Each point is reached from the start by the listed moves, each made 0, 1 or 2 times, or once backwards (-1), plus a little noise. Is the number of moves made odd or even? Then give how often each move was made.

Moves:
(1): |  0.54 | -0.27 | -0.01 | -0.14 |  0.01 |  0.08 |
(2): |  0.26 |  0.42 | -0.09 |  0.06 | -0.02 | -0.03 |
(3): |  0.05 |  0.15 |  0.34 |  0.25 | -0.16 | -0.15 |
Start: | -0.03 | -0.11 | -0.20 |  0.29 |  0.09 | -0.06 |
Points:
|  1.06 | -0.64 | -0.21 | -0.02 |  0.15 |  0.07 | => even (2, 0, 0)
|  1.08 |  0.62 | -0.02 |  0.51 | -0.12 | -0.18 | => even (1, 2, 1)
|  0.20 |  0.18 | -0.67 |  0.09 |  0.20 |  0.08 | => even (0, 1, -1)
|  1.02 | -0.81 | -0.54 | -0.29 |  0.23 |  0.26 | => odd (2, 0, -1)
| -0.85 | -0.26 | -0.11 |  0.39 |  0.13 | -0.13 | => even (-1, -1, 0)

Moves:
(1): |  0.32 | -0.08 |  0.18 |  0.13 |  0.17 |  0.30 |
(2): |  0.00 |  0.49 | -0.15 | -0.06 |  0.41 |  0.00 |
(3): | -0.09 | -0.11 |  0.18 |  0.08 |  0.21 | -0.25 |
(4): |  0.11 | -0.12 | -0.23 |  0.29 |  0.11 | -0.10 |
(5): |  0.05 | -0.26 | -0.16 | -0.32 |  0.19 | -0.06 |
(6): | -0.27 | -0.09 | -0.31 |  0.24 |  0.06 |  0.08 |
Start: | -0.22 | -0.05 | -0.09 |  0.01 |  0.02 |  0.08 |
Points:
|  0.37 | -0.67 |  0.28 | -0.68 |  0.75 | -0.08 | => odd (1, 0, 1, 0, 2, -1)
| -0.99 |  0.24 | -1.12 |  1.29 |  0.63 | -0.46 | => even (-1, 1, 1, 2, -1, 2)
|  0.29 |  0.45 |  0.60 | -0.14 | -0.37 |  0.70 | => odd (1, 0, -1, -1, -1, -1)
